Rows are points. To make a cloud, some directions were put in groups of two or more. Within a group, all points are equally far from the middle, so they leave a hole (a ring in 2 directions, a hollow ball in 3). The other directions are filled evenly. Then the cloud was stretched, turned, moved and blurred a little. How many holes are there, and how many directions does each take, smallest first?

Cloud (13 x 2)
[[ 27  47]
 [-14 -64]
 [ 31  46]
 [ 55  15]
 [-23 -61]
 [ 47 -43]
 [-20  53]
 [-59 -18]
 [ 55 -31]
 [ 43  34]
 [ 12 -64]
 [ 38  39]
 [ 53 -34]]
Holes: 1 (2)

Cloud (22 x 3)
[[ 60  -9 -35]
 [-26  50  39]
 [ 29  -6 100]
 [ 10   6  20]
 [  6  50   7]
 [ 82   1  21]
 [ 24  49  97]
 [ -7 -13 -63]
 [-41  -1  74]
 [ 57   1 -22]
 [ 30  -6  -4]
 [-27 -56 -11]
 [-18  44 -19]
 [ 42 -48   2]
 [ 16  34  11]
 [-58   2  59]
 [ 66  -7 -26]
 [ 56   9  61]
 [ 49  69  44]
 [ 22   9  85]
 [ 32  23  25]
 [-36 -81  42]]
Holes: 0

Cloud (20 x 3)
[[ 36 -63   8]
 [-12 -75 -15]
 [-22 -73   9]
 [-73   5  40]
 [ 43  33 -24]
 [-55  26  57]
 [ 53   3 -27]
 [-37  -5  71]
 [-44 -29 -50]
 [ 38  -8  57]
 [  4 -63  40]
 [ 43  16 -36]
 [-47  53  49]
 [-19  45  64]
 [-69 -22  34]
 [-60   9 -43]
 [ 22 -31 -55]
 [ 61   9   3]
 [ -5  75 -10]
 [ -7  49 -48]]
Holes: 1 (3)

Cloud (31 x 4)
[[ 48  46  15 -38]
 [ 28 -41  14 -82]
 [ 13  -4 -23  50]
 [-28  40 -43 -21]
 [ 22 -87  18  19]
 [ -3 -81 -41   2]
 [ 71  -2  32 -32]
 [ 49 -11  52   8]
 [-18  53  -5 -64]
 [ 16 -32 -29 -87]
 [ 51 -33 -26 -74]
 [-22 -76 -41  -7]
 [ 16 -53 -60 -44]
 [ 67  17 -41 -31]
 [ 20 -71 -51   2]
 [ 25 -36   2 -87]
 [ 64  31 -27 -37]
 [-25  35 -42   4]
 [-41  20 -33  18]
 [-31   4  38 -75]
 [-13 -85  39 -14]
 [-23 -55 -54 -30]
 [-14  49  29 -58]
 [ 33 -68  14  36]
 [-35  18  62 -28]
 [-24  47 -35 -41]
 [ 25 -67 -55   0]
 [ 62 -35  44 -22]
 [-34 -82  31  -5]
 [ 56 -13 -60  -4]
 [-56 -44 -36 -10]]
Holes: 2 (2, 2)

Cloud (54 x 6)
[[  -9   12 -100  -20  -70  -22]
 [ -22  -57   -8  -57    5   24]
 [ -17  -16  -21   69   -8   18]
 [ -11   23  -76  -65  -51  -32]
 [  75   20  -59  -10    3   59]
 [  71   34  -30  -42  -80   24]
 [  40   67  -27   16   43   30]
 [ -23   17  -94    0  -21  -62]
 [  38  -35   30  -65    0  -29]
 [  29  -20   -3   51  -36  -59]
 [ -16   -1  -65   64  -42  -31]
 [ -19   32  -94  -41   -8  -45]
 [  13   44  -33  -91  -50  -28]
 [ -29  -27   13   43  -34   32]
 [  43   57  -31  -20   64  -20]
 [ -34   69   22  -15   -6   44]
 [  39   51  -46  -47  -30   75]
 [ -19   41  -55  -71   -4   61]
 [ -30  -14   -1   49  -68  -16]
 [  62   14  -18   61  -17   -4]
 [  54   29  -23   32   40   30]
 [  31  -16   48  -40   22  -28]
 [ -15   13 -101   -6  -41  -50]
 [  25   57  -58  -37  -55   68]
 [  36   10   13   32   41   22]
 [  38   45    5   14   56   14]
 [ -36  -44  -31  -69   -4   10]
 [ -22   64  -70   47  -35   14]
 [  25   60  -70  -65   27  -18]
 [  54  -44  -37  -14  -49   56]
 [  -4  -31  -84   15   18   49]
 [  39  -45  -82   11  -56    1]
 [  35   49  -48  -67   10   61]
 [ -27  -26    5   21  -83  -26]
 [ -33  -52    8  -44    4   22]
 [ -48   61  -27   36    4   32]
 [  31  -21   -2   46  -32  -66]
 [  36   52  -12  -46  -96   10]
 [  -8  -46  -74  -35   33   20]
 [  56   12  -13   62   -8    5]
 [ -37   18  -56  -80   -1   31]
 [ -29  -16    0   59  -38   18]
 [  -3   58   35  -54    8   31]
 [ -27   -7  -57  -17  -79   55]
 [  40    3   34  -63   12   34]
 [  31  -16  -17    5   61  -47]
 [ -47   -1  -26  -82  -21   -7]
 [  51   63  -79  -20  -63   14]
 [ -24   46  -71   27  -38  -60]
 [ -43   -2  -50  -80   -9    6]
 [ -20  -40   13   -4  -51  -62]
 [ -53   27  -22   56  -25   27]
 [  47   -8   -6   20    7  -84]
 [  61   50  -39  -18   29  -67]]
Holes: 3 (2, 2, 2)

Cloud (84 x 8)
[[  20    0  -46   29   64   -9   85   22]
 [  50  -81   -7  -38   36  -15   61   27]
 [ -64   -4  -68   40    5  -19   -1   71]
 [ -13  -81  -78   24   -1   37  -42   10]
 [  -2   53  -71   10  -64  -46   22  -25]
 [   6  -16   61   21   16   23   47    8]
 [  24   46  -30   65  -23  -55   15  -55]
 [  85   -7   21   47  -57  -41   -6   40]
 [  13   13   26  -63  -17   57  -22   13]
 [  75    2   13  -18  -57  -61   75   -6]
 [   8   57  -70  -23  -13  -34   12   58]
 [  47  -55   29  -51  -18  -82  -43  -38]
 [  98   -5   20  -22  -41   30   -4   35]
 [  63  -73  -36  -29   11   60   -3   -7]
 [  20  -23  -78   11   38  -70  -47   40]
 [  12   28   53  -40   15  -16   18   52]
 [  44  -51   -2   66  -28  -26  -59   40]
 [  84  -28  -42   -4   40   33  -52   -5]
 [  24  -70  -56   -1  -67  -65   27    4]
 [  16  -52   11   57   43  -32   70   16]
 [  22  -27   20   80   11   22  -11  -43]
 [  26   41  -30    4  -84  -45   61   28]
 [  83  -14   42  -39    0   48   -5    3]
 [  30   65   -9  -43   44  -25  -27    9]
 [ -26   13    2   35  -72   44  -23   14]
 [   3   33   51   53   -8    5  -41  -19]
 [ -20  -63    9   38  -34  -55  -28   64]
 [  87  -16  -58   19   18   -1  -24   52]
 [  49  -49  -16   38  -62  -47   68    7]
 [  49  -36  -67   64   -2  -19   13   64]
 [  71   35   51   11  -57  -52   15   27]
 [ 115  -13    1  -59   -7  -52    7  -35]
 [ -12   15    4  -46  -80  -48   13  -51]
 [   6   42  -49  -37    9   -2  -73   27]
 [   5  -24   -1  -45  -70   11  -94    0]
 [  51  -28  -28   72   31   -3  -65    2]
 [ -21    4   24  -59  -32  -36   36  -58]
 [  90  -32  -19  -23   52   24  -44   11]
 [ 114  -29   23  -33  -36    1  -36   15]
 [  30  -29  -58   13   65  -84  -35   13]
 [ -17   17  -50  -20   21   65    2  -23]
 [  59   12   39   30  -12  -86   51    3]
 [ -59  -45    5  -36   25  -66   38   -1]
 [  39  -30  -45   22   63  -75  -47  -23]
 [  53   -8   24  -45  -28   61   13  -41]
 [  32   44  -22  -41    7   50  -44   -2]
 [  75  -13  -46   58    0  -12  -62   14]
 [  63  -63   29  -36   17  -35   -9  -82]
 [ -43   35  -50   40   33  -45   65  -10]
 [  16   22   42  -78   -8  -15  -53   20]
 [  -6  -66  -34   33   74  -39   -8   61]
 [  18   34   59   -2  -29  -53   36   44]
 [ -48   10   43   29   -5    6  -53  -37]
 [  57  -28  -66    6   66  -73    5   23]
 [  30   -9   53   67   22   10   -4   17]
 [ -44  -58  -47  -16   68    1   -9   56]
 [   2  -57   -6   34  -25  -63  -67  -60]
 [ -10  -72  -34  -70  -25  -21   28   36]
 [   5  -53 -112   -4   29  -58   18    0]
 [  20  -43  -44   41   71   29   51    4]
 [   9   45  -15   -3   50  -57   46  -47]
 [   6   15   42  -38  -68  -44  -54   35]
 [ -51  -47 -105   13   14  -32   -5  -30]
 [ -55   12  -29   37  -38  -11  -52  -54]
 [  -5   11   60   -8  -58   10   -7   46]
 [ -20 -100    7    8  -44  -20  -15  -54]
 [  76  -61  -31  -45   -6  -27   22   56]
 [  57   16  -62   59   15  -45   -4  -55]
 [ -29   37   23   16   37  -14  -63  -27]
 [  49   44   45   11  -52  -74   30   10]
 [   0   51   15   34    8  -87   40   -4]
 [  -1    6   20  -78  -36  -79   -8  -21]
 [  56   -1  -17   58   39  -53  -24  -56]
 [  -3   19  -23   15  -72   55  -18  -24]
 [  66  -55  -47  -26   37   44  -28  -46]
 [  57  -35  -51   19   58   21  -48  -45]
 [ -28  -50  -27   27  -30  -97  -17  -37]
 [ -38  -22  -18  -49   53  -45   20   54]
 [ -43   -4  -26  -34   47   53   -4   22]
 [  -2 -110   23  -48    1   10  -10  -40]
 [ -50  -52  -31   -2   70   22  -51   35]
 [  65   28   67  -17  -54   11  -31  -13]
 [ -29  -63    6   21  -33  -36  -69  -62]
 [  28  -71   47   46   32   16  -17  -25]]
Holes: 3 (2, 3, 3)

Cloud (80 x 8)
[[  10   52  -24  -16   49  -43   -7   -7]
 [ -14  -42  -11   33  -47  -18   -6  -96]
 [  35   16   -1   31  -61  -56   46  -73]
 [  34  -53  -45  -55   -3   28  -62    9]
 [ -32  -74  -12  -81    0   61  -47  -22]
 [ -26   15   12  -38    8  -51    5  -36]
 [ -42  -37   80   -5  -12   27  -43  -12]
 [  67  -37   31  -40  -22  -39    5    2]
 [  19    4   23  -40  -12    2    6 -121]
 [  78   46  -24   38   -3  -50  -19  -58]
 [ -61  -57    4   -1  -33   -3  -26  -14]
 [ -28  -35  -36  -34  -46   19   -3  -25]
 [  25   -4  103  -44  -57   41   21   15]
 [ -19   36   25   13   86  -19  -30  -45]
 [  -3   40  -18   16   11   -3   88   10]
 [  82   31   37  -45  -14   37   15  -99]
 [ -27   38  -30  -31  -20  -17    4  -46]
 [  30    4  -42  -13  -63   49  -33  -28]
 [ -27  -62  -60   26   26   21   40  -51]
 [ -38  -31    5   53  -55   -8   11  -16]
 [  10  -15   53   27   28   10    0 -104]
 [  33  -21  -68  -20   -5   26   -8  -40]
 [  35  -27    9  -17  -49  -16   31  -66]
 [  19    6   10   26   21  -26  -10   -4]
 [ -63  -93    4   -1  -18   57   42   14]
 [ -44   -1   18   56  -24  -37    1  -56]
 [ -51   31    8  -10   19  -34   -4  -28]
 [ -62   -9   62  -61    2   26   38    9]
 [  60    7    7  -62   72   27   11   16]
 [   0   13   17  -77  -10   54  -39   17]
 [  -6  -44  -53  -40    0   -9   17  -49]
 [  44  -43  -11   10  -49   60  -21   21]
 [ -16  -43   11   16  -62   63  -42  -15]
 [  11  -34  -16   39  -78   14   39  -54]
 [ -10  -89   18   24  -69  -51   -7  -29]
 [ -27  -66  -45  -57  -21   32    2  -26]
 [  -7  -29  -22    5  -17  -26   50  -63]
 [ -70  -12  -25   15   22   28  -43   -7]
 [ -69   20  -34   -6   38   52  -38    3]
 [ -81   -3   26  -30  -22   -6    9  -89]
 [ -54  -62   41    1   13   23   34  -39]
 [  37  -56  -41   -7   39   22   28   30]
 [  10  -63   26   15   22    2   52  -43]
 [  17   -2   44  -12   62   42  -59  -96]
 [  41   40    8  -41  -59   39   72  -83]
 [  16  -25   45    7   78   59    7  -23]
 [  56   41  -51  -46    0   88    1  -67]
 [   8  -22   17   22  -98   21   50   -8]
 [ -36  -81    2  -30   -8   33    3   -3]
 [ -30  -31   -2   13   31  -40  -46  -27]
 [ -26   39  -17   44   43  -55   -1   17]
 [ -33   39  -64    9   -1  -11  -56  -39]
 [ -25  -41   72   10    1  -22  -47    8]
 [  15  -24  -47   26    2  -22  -46  -16]
 [   0  -33  -17    8   70    0   54  -39]
 [ -31  -18  -18   49   13  -30  -39  -24]
 [  -5  -40   60   14   15  -28   -2   -9]
 [ -43  -45   12  -71  -45   13   18   -3]
 [  68   -4   34  -35    4   60   16   23]
 [  48  -45  -49  -29  -21  -21   -9  -75]
 [ 112  -72   33   18    4  -16    7  -13]
 [  16  -40  -19  -11   28  -11  -34   -9]
 [  69  -13   25   16  -26   13   94  -75]
 [ -30   61  -31    9   -2   34   -3   15]
 [ -12   -3   38   28   25    6  -36   39]
 [  -7  -68  -53   49   36   44  -52  -37]
 [  -6   43   -3   18   23  -20   48  -15]
 [  11  -13   22  -94  -56   28   11 -101]
 [ -25  -44   26  -41  -23  -63   42    1]
 [  36  -30   14  -27    3   49   23  -28]
 [   1   54   23   25  -15  -13  -41  -40]
 [ -41  -85   60  -27   15   13  -27  -24]
 [  46   38  -15  -38  -21   27  -45 -100]
 [  59   32   75  -38  -11   49   43  -40]
 [ -38  -56   38  -11  -16  -15   27  -29]
 [ -13 -104   25   26    2   34   43  -25]
 [   0   -1   39  -47  -32   24  -43  -45]
 [   7   -2   34  -12  -27   11   41  -79]
 [ -17   10   60   -2   34   75   54 -106]
 [   8  -48   31   36   -8   20  -71  -54]]
Holes: 0

Cloud (107 x 9)
[[ -57   33   16   36   34  -20  -47  -44  -76]
 [ -17  -22   54  -16  -49   69   23   32  -23]
 [  50    3   54  -13  -54  -31   40   54  -43]
 [ -30   43   -1   18   52   12    7 -121  -44]
 [ -51  -33   18   34  -23  -27  -67  -31   -4]
 [  44  -14   83  -72   11  -10  -21  -36  -22]
 [  53   41   -5  -50   32   -4   16  -30    3]
 [ -42   54   58  -48    8  -44  -15   11  -42]
 [ -44   21   -3  -34  -64  -26   67    2  -23]
 [ -38   38   55  -44   17   17  -55   29  -32]
 [ -42   64  -36  -45   19  -40  -17  -41    5]
 [ -12   71   60   12  -21   -2   12  -59    8]
 [ -21  -22   23  -82   82    3  -65    0    4]
 [  11   70   67   11   -2   12    0  -37   19]
 [ -27  -48    9  -20  -11  -55   30  -59  -47]
 [ -58   33   34   -3  -29  -62   11  -31   52]
 [   9   14  -55  -46  -14    0  -10  -55   46]
 [ -31   -1   61   31  -38   12  -34   41   -4]
 [  54  -18   14  -60   19   18   43   11  -23]
 [ -21   37  -20  -62  -40  -44  -71    2  -57]
 [   6   41   72   13  -23  -53    3  -22   -3]
 [   2   60  -73   16   42   -5  -45   -9  -41]
 [  -3  -27   -4  -39   87  -63    8   17  -49]
 [ -26    3   -2    3  -81   -1   -6  -66   -2]
 [ -43   40   67  -28   53  -41   -1  -32   54]
 [  41   30   71   23   15  -33   28   21   27]
 [ -47   13  -57    6    3   52   14   48  -34]
 [ -32   59   30  -36  -42  -47  -19    5   34]
 [  -3   47   84   -3  -35  -15   51   26   -9]
 [  43   56    1   17  -13   16  -30  -43   42]
 [   7   -7   42  -25   34  -47   75  -22   43]
 [   4   14  -45    0  -51  -25  -39  -30  -71]
 [ -62   10  -13   38   -3   -5  -22  -38  -52]
 [  13   48   76   21    0  -30  -26  -75  -77]
 [  48  -36   43  -66    4  -47   -2  -44  -60]
 [ -58  -65    6  -21   -2   -4  -77  -31   -3]
 [  -1  -33   18  -70   72  -58  -31   54   16]
 [ -68   17  -27   15  -16  -32   -6  -15  -66]
 [ -51   41    3  -52   -6   48   26  -69   18]
 [ -14  -43   39   -9  -17  -51    3   80  -20]
 [ -84   36  -24  -35   45  -44  -48  -35   13]
 [  31  -12   16   10   29  -38   75  -81  -24]
 [   4    2  -19   45   67  -56   10   24  -20]
 [ -34   60  -41    4   28  -30   47  -22   33]
 [  60   40   11   -5  -17   -5   49  -67   37]
 [ -42   44   73  -37   48   -3   31  -57  -12]
 [ -40  -41  -13  -32  -24  -72  -29   47   15]
 [ -36  -72  -15   -9   20    4  -37  -63    6]
 [   3  -66    1  -28  -12  -11   11   37   45]
 [  54    3   61   21  -19  -31   51  -48   46]
 [  -7  -34    7  -59   71  -35   32  -59  -41]
 [  52  -14   47   -4   85   -2   13  -33  -59]
 [ -15   12   30   66  -36  -33   32   20  -43]
 [  39   11  -32   24    9  -41   44  -41   29]
 [   7  -19   34  -37   72   51  -57  -35  -31]
 [ -50   29  -30   47   -2  -28    8   -6  -58]
 [ -92   -1   34  -31   64  -26  -45  -13   -8]
 [ -71   23  -15  -51   49   17  -49  -43   23]
 [  28   11   29  -34  -48  -44  -71   31  -58]
 [ -21  -85   16  -10   21    1   -6  -80  -64]
 [ -23  -25    8   -5   21   55   -6   60  -58]
 [ -56   25   28  -43  -49  -38  -39  -53   10]
 [ -39  -77   46  -54   18  -52  -45  -30   -4]
 [  -7    6   10  -70  -36   -4  -55   47  -19]
 [ -67  -35   70  -16  -30   24  -38  -18    9]
 [ -57  -21   27   19   89  -22  -17  -78   35]
 [   7   20   -4  -17  -39   41  -57   13  -29]
 [ -75  -11   36  -40   27   44  -28  -21   -7]
 [   0   63   48   34   37  -13   41   -5    6]
 [ -13   64   31  -57   38    5  -25   13   30]
 [  27   -1  -28   15  -55  -60   45    2   20]
 [ -58   56  -12   14  -31   16  -33  -35   48]
 [  29   62   43  -30   26   -7  -22  -72   36]
 [ -68  -46    8    8   35   38  -11  -27   17]
 [ -60   51  -52  -38   40  -54  -35  -25   -7]
 [ -54  -29  -15  -48    5   50   10  -21   49]
 [ -45   -1   30  -90   -9  -21  -12   -1   -6]
 [ -66  -20  -31  -33   43   13  -15   31   46]
 [ -34  -59   37  -39   28  -40  -52   62    7]
 [ -30   44  -40    3  -58   -2  -31  -29   31]
 [  36   41   65   33   36   -3  -19    4  -18]
 [ -79   -4   49   16    4  -31   15  -11  -11]
 [ -22  -10  -59    9  -10   -4  -30  -80   21]
 [ -43  -56   32  -13  -51    9  -10  -45  -42]
 [  58  -21   22   25   24  -58  -57    8  -62]
 [  47   12  -37   50   28    5  -11   -5  -22]
 [ -19  -26   13  -18    0   50  -51   31  -29]
 [ -37   51  -45  -45   35    0    0  -32   43]
 [  12   90  -20   24  -35   -2    8   -1  -39]
 [ -28   60  -40  -30   20   15   10  -36   80]
 [   2  -21   23  -21   91  -33   38  -37  -36]
 [  29   38  -38   46   10  -55   53   -3  -30]
 [  21    4  -11   -7   -1   57  -50  -41  -12]
 [ -19  -22   68   24  -44    6   -9   21  -55]
 [  21   55   65   10  -31  -26   58  -55  -21]
 [ -38  -47   19   -8  -15   66  -24  -64  -54]
 [  -4   10   -8  -70  -57   -9   55  -14  -21]
 [  22   -2    6   29   71  -28   35   66   23]
 [  -6  -63   23   -9   62   16    5    4  -12]
 [  18  -28   17   -7  -25  -58   26  -95  -19]
 [  45   -3   11  -66   16   -8   30  -96  -15]
 [  51   47    1  -13  -26  -15  -78   13  -50]
 [ -30   23   44  -56  -34  -65  -77   17  -10]
 [  41  -50   19   37  -27    4   40   29  -45]
 [  62   32   10   57    9  -24   -9   34  -39]
 [ -43   -9    5   24   -8  -58  -37 -112  -21]
 [  64   41  -42  -20   23  -27   -1  -15    6]]
Holes: 1 (6)
